Each wall is flat, endless, passes through zero and stands at right angles to its row. A trip goes straight from one point to another. Which walls does it cross, in order?

Walls:
(1): [ 28 -42]
(2): [ 38 -60]
(3): [11 -1]
Trips:
[-13   2] to [18 26] -> 3
[-15   8] to [-13  49] -> none
[-29 -10] to [22 20] -> 3
[-21 -24] to [-11 -18] -> none
[-5 29] to [21 39] -> 3
[-18 -21] to [-11 -13] -> none
[ 3 -4] to [-29 -11] -> 3, 1, 2
[-21   3] to [ 1 38] -> none
[13 -4] to [ 10 -14] -> none

Walls:
(1): [ -8  -6 -30  -2   2   3 -16 -10 -11 -16 -13]
(2): [-25  19   5  16 -18   9  29 -16  18   2 -34]
(3): [ 35   5  43  27   6 -15  16  21  13  23   8]
Trips:
[  6  14  16 -60   4   8   3  26  16   7  13] to [ 12   4 -20  -5  -6 -12 -30  18  10  36  -7] -> 1
[ -4   5   0  16   9  -6  14   1  17  26 -19] to [ -6  -4  -4   6  31 -18  -1   1 -10  16 -25] -> 1
[  1  -1  -7 -12   4  25  14  17   8  34 -11] to [  0  -7   4 -28 -34  10  -5   4 -25  16  -4] -> 3, 2, 1
[  8 -15 -32  31  -3  -4   2  21   8  45   7] to [ 15  11  30  13  16 -27 -15  -4   3  15  14] -> none
[  4   6  13   1   4  14 -10  32 -15  -6   4] to [  1  26 -14  -8  16   5   8   0  -6 -14 -10] -> 1, 3, 2
[ -3  32   1   4  20 -14 -12   9   7   5  -7] to [ -2  20   6 -14  -5 -35 -21  19 -17  -3 -30] -> 1, 2, 3
[ 15 -27  10  -3  34  -9  14  10 -14  -8  12] to [ 29 -10  -9  21  10  23  -5   5   4  20   2] -> none

Walls:
(1): [  4 -25   5  -2 -13  34   9  48 -14  19  -5  -6 -39 -16  -4 -15   8   3
  -5 -26 -26  -3  24  29  13 -30 -15 -34 -12   1 -27 -28]
(2): [ -7  54 -10 -34  -6 -19  20 -41 -21   3  13  -3  10  16 -23 -23   8  22
  10 -11 -10  24  -9   2 -33  12 -15 -19  13 -15  18  15]
(3): [ 23  48 -30 -31   4  -4  24 -15   6  -5   0 -16 -16   3 -20  19  -4   7
 -23  32 -11   4 -13 -35  22  -7   4   4  11  12 -18  11]
(4): [ 10  58 -11  12   1  17 -14 -12  17   5 -18  -6  -5  -6   4  -3 -18 -32
 -20  11  -7 -11 -25   8  -2  -5 -33  29  19   7  41  15]
(5): [ 17  26 -27  28 -23 -13  32   9 -16 -15  -9  -7  -8   8  14   4 -29   5
  -6   6 -39  16 -34   6  -7 -15   8  -5 -16  21  -4  25]
Trips:
[-17  -6   6   1  10 -43  -1  -1  49 -19 -19  17  15 -14  35 -30   0  11
 -19  37  11  -2   7 -17   0 -25  -9  25   9 -14  -5  -9] to [ -8 -27  31   3  -2  26  16 -19  36  -5 -26  -6   2   7 -26   5  -8  -6
   9 -21 -10 -14 -11  -9   1  -8  -1 -13  12   3  -4  13] -> 3, 4, 1
[  2 -11   4  -7  21 -13 -18  37  -6   7 -10   3   4  -9  23  11  11  13
 -21   6  -3 -17 -45  13 -14 -15   0   9   8  19   1  -4] to [ 23  31  12  -1 -34  -9  -2  -3  -6 -23  -6  -4  16   4  -8 -23 -27   5
   1 -30 -15  -1  28  -9  13  13  30  12   7 -11   1 -11] -> 1, 3, 2
[  0  11 -12  -7 -16   6   0   9 -11   1   1  -7 -17   2 -12  11 -12  33
  22  22   3 -16  -6   8  -8 -34  -3 -11   3 -31  -4  -6] to [ -2  19  -9  24  -5 -16  18 -27  -6 -12 -15  24   8 -27 -23  10  14 -15
   4  -2 -19  14 -10   1  -6 -18 -15  -4 -35 -10 -13   6] -> 4, 1
[ 11  -3   1  -6  23 -14 -12  -6 -14 -12   2  28  10   2   8  -1   7  12
  -4   4  19  12  -5   5  14   1   4  -6  12 -12   1   0] to [-16 -12  -3  -1  23 -44  -4 -21  22   3 -18  12 -17  -4   0   3   4  17
  19  -2 -23 -15  -5  -4  24   9 -21  -8   8  33 -33   8] -> 3, 2, 5
[ 50  18   8 -17   5  -4  31  -7  -7   3  -7  -3   3 -30 -26 -17  -1  14
   2   5 -14  10  -1  -2  21   2 -56 -22  -7  -1 -17   5] to [  2  -7   2   9   6  21  -2 -26  32  13 -22 -24  17   1  -9  28 -19 -25
   9  13 -10  18  -5  -6 -11  -4 -30  -4  20  41  12  17] -> 1, 2
[-20  -3  31   5   9  39  17 -18 -12  14  -6 -23 -10  -6 -21 -19  44  -1
 -15  27 -16 -16  21 -36  20  14 -18 -12 -60   6  -1  34] to [-27  17 -27 -19  -6   1  -3   3 -40 -12 -17 -11   2   0 -33  -9 -25 -14
 -14  11 -27  23  13   6 -17  22  -5 -37 -16 -19  -5   7] -> 2, 5
[ 13 -28  25 -21  -9  18 -10  -5  -2  12 -11  11  10 -18  40 -12  15   9
   2  18  -8   0  24 -33  -8  18  20 -19 -30  13 -14  19] to [-21 -16  21  33 -14   9  22 -13  12   6 -14  42 -14  29  -4   1 -17   5
 -27  -6  27  -3  25 -15   5  -3  -8  15  -3  10   3  -6] -> 1
[  5 -16  13   7   1   4  16   6  30  10  14 -28   1   1   3  25 -13 -25
 -13  21 -16  -6 -44   3   6   8  13  16   5   1  10 -18] to [  5 -25 -14  12 -30   7  -8   3   4  11  12 -18   4   0 -11   0 -15   3
 -37  -3   3   9 -13  -9  -8  -7   6 -39  -2 -27   1  53] -> 1, 4, 2
[-10  -3   7  29 -18  -4  48   2 -16 -11  20   2   6  -3  31 -13   7  15
  31  -5 -28 -15 -14  15 -21 -16  -6  20   6  -1 -20  11] to [ -4 -11  -3  16 -14   6  19  12 -21  18   0  -4  -5 -18   4  -4 -28 -15
  11   4 -19 -26  18   5  -8 -23   5 -14 -25   9 -23  16] -> 2
